Rows are points. The points of each table are mixes of a few directions, plus a little noise. How many directions does each table use, and how many do they share? Where both have some left over, give the other angles between the two spaces (their principal angles), to ten degrees, smallest first.

First, 7 rows:
[[-68, 38, 69],
[-32, 18, 31],
[71, -42, -73],
[51, -28, -50],
[-17, 11, 18],
[-15, 9, 16],
[12, -7, -12]]
Second:
[[-63, 36, 66],
[-39, 23, 41],
[19, -10, -18],
[47, -29, -51],
[37, -18, -39]]
Directions: first 1, second 1, shared 1

First (7 x 6):
[[-14, 36, 1, 10, 41, 9],
[-73, 23, 20, 74, -83, 40],
[8, -4, -2, -8, 7, -5],
[58, -12, -16, -59, 77, -31],
[52, -80, -10, -45, -52, -30],
[20, 11, -7, -23, 53, -10],
[-50, 25, 14, 50, -42, 28]]
Second (6 x 6):
[[20, 14, -35, 46, 31, 7],
[23, 23, -46, 36, 21, 1],
[-13, -51, 32, 38, 58, -13],
[-4, -10, 29, 1, -5, 23],
[-8, -20, 46, 5, 1, 27],
[-16, 45, -25, -126, -107, -43]]
Directions: first 2, second 3, shared 0; angles 60, 60

First, 9 rows:
[[-9, 52, 42, -43, -61, -40, 29, 68, -5],
[16, -36, -22, 14, 12, 11, -28, -19, 47],
[-7, -37, -19, 16, -4, 54, 30, -43, -22],
[-19, 45, 30, 60, 46, -11, -15, -2, 13],
[-2, -68, -41, -31, 13, 9, -9, -16, -76],
[-25, -37, 14, 29, -18, 10, 5, 21, 6],
[-11, -58, -22, 16, 10, 31, 2, -24, -28],
[12, 38, 4, 64, 33, 40, 4, -57, 70],
[45, 99, 13, -122, -30, -103, -18, 71, -6]]
Second (7 x 9):
[[-13, -52, 12, 17, -41, 17, 16, 17, 8],
[-8, 6, -15, -22, 37, -26, -16, -28, 10],
[35, 50, -11, 19, 31, 25, 8, -27, 7],
[-58, -43, -22, -21, -27, 46, 18, 27, -15],
[52, 111, 12, -39, -7, -39, -58, -7, -13],
[41, 54, 8, -20, -19, -20, -50, -54, 35],
[-50, -126, 12, 59, 24, -6, 81, 77, -33]]
Directions: first 5, second 5, shared 2; angles 50, 50, 60

First, 10 rows:
[[7, 2, 15, 3, 13, -35, 11, -16, -10, 25, 1, -18],
[-4, -2, -9, -2, -8, 21, -6, 10, 6, -15, -1, 10],
[8, 3, 17, 4, 16, -42, 13, -20, -11, 29, 1, -21],
[-17, -6, -35, -8, -32, 83, -25, 38, 23, -59, -2, 41],
[0, 0, 0, 0, 0, 0, 0, 0, 0, 0, 0, 0],
[-1, -1, -3, -1, -3, 7, -2, 3, 2, -5, 0, 3],
[-34, -13, -71, -17, -65, 172, -52, 79, 46, -121, -4, 85],
[-7, -2, -14, -4, -13, 33, -10, 15, 9, -24, -1, 16],
[33, 13, 70, 17, 64, -169, 51, -78, -46, 119, 4, -83],
[14, 5, 29, 7, 27, -70, 21, -33, -19, 49, 2, -35]]
Second:
[[-1, 58, 31, 28, -48, 3, -23, -21, -2, 60, 25, 0],
[9, -66, -33, 9, 67, -4, 19, 31, -45, -68, -41, -8],
[-5, -51, -8, -25, -20, 26, 80, -18, 30, -62, -5, -5],
[-11, 49, 35, -9, -84, 19, 20, -43, 52, 46, 41, 4],
[-21, -12, -4, -99, -46, 11, 48, -26, 117, -16, 31, 17],
[4, 50, 20, 37, -11, -9, -48, -1, -27, 56, 10, -1],
[14, -5, -7, 52, 50, -14, -38, 28, -75, -1, -26, -8],
[5, 55, 6, 20, 28, -33, -93, 24, -28, 68, 5, 7],
[6, -80, -38, -13, 63, 0, 36, 27, -22, -82, -40, -6]]
Directions: first 1, second 3, shared 0; angles 70

First:
[[50, -29, 38, 22, 89, -2, 27, 14, 39, 19, 9, 11, 60, -27, -30, -34, -13, 7],
[-22, -19, -45, -29, -65, -11, -52, -4, -59, -11, 5, 8, -93, 13, 18, -30, 61, -65],
[62, -54, 32, 6, 80, 9, -23, -15, 47, -39, 24, 51, 76, -25, 23, -34, 20, -32],
[26, -32, -36, 17, 20, 44, -44, -6, 29, -88, 12, 31, 34, -28, 53, -42, 71, -40],
[-42, 9, -32, -30, -79, -32, -17, 7, -75, 43, -6, -22, -116, 26, -20, -7, 19, -30],
[6, -19, 50, -49, -18, -38, -35, -47, -7, 8, 17, 45, 13, 33, 28, 44, -32, -25],
[-6, 19, 38, 3, 20, -39, 60, 26, -19, 101, -11, -36, -22, 9, -75, 8, -63, 41],
[42, -28, 20, 21, 71, 0, 18, 18, 24, 13, 9, 6, 35, -26, -26, -43, 4, -3],
[-44, 50, 14, -20, -59, -11, 15, -22, -9, 15, -15, -16, -3, 36, 10, 82, -60, 45],
[-43, 81, -6, 34, -18, 28, 68, 16, 25, 11, -32, -56, 33, 6, -17, 68, -66, 101],
[-27, 23, -74, 25, -41, 54, -16, 13, 1, -72, -12, -20, -17, -16, 37, -13, 57, 2]]
Second, 8 rows:
[[-23, 20, 5, -2, 8, 0, 61, 7, -19, -25, 32, 56, -16, 40, 40, -42, -12, -3],
[2, 16, 27, 35, -11, -34, 39, 37, 7, 5, 24, 21, 26, 28, -39, 0, 24, 26],
[64, 2, -1, -59, -80, 108, 15, -12, -87, -9, 48, 87, 12, -63, 24, -1, -51, 4],
[-47, 18, -18, -2, 19, -40, -12, -60, 68, -1, -43, -64, -14, -20, -5, -57, -44, -1],
[-24, 13, -26, 76, 48, -103, -3, 10, 43, 40, 14, -95, 11, 49, 10, 3, 31, 4],
[-12, -61, 7, -84, 11, 59, -113, -46, 41, -24, -129, -43, -35, -72, -56, 43, 2, -34],
[30, 10, 3, 33, -9, -4, 43, 47, -49, 13, 66, 42, 20, 35, 22, 15, 25, 11],
[12, -23, 0, -2, 13, 12, -27, 15, -8, 1, -10, -6, -5, 2, -2, 34, 26, -9]]
Directions: first 4, second 5, shared 0; angles 50, 80, 80, 90
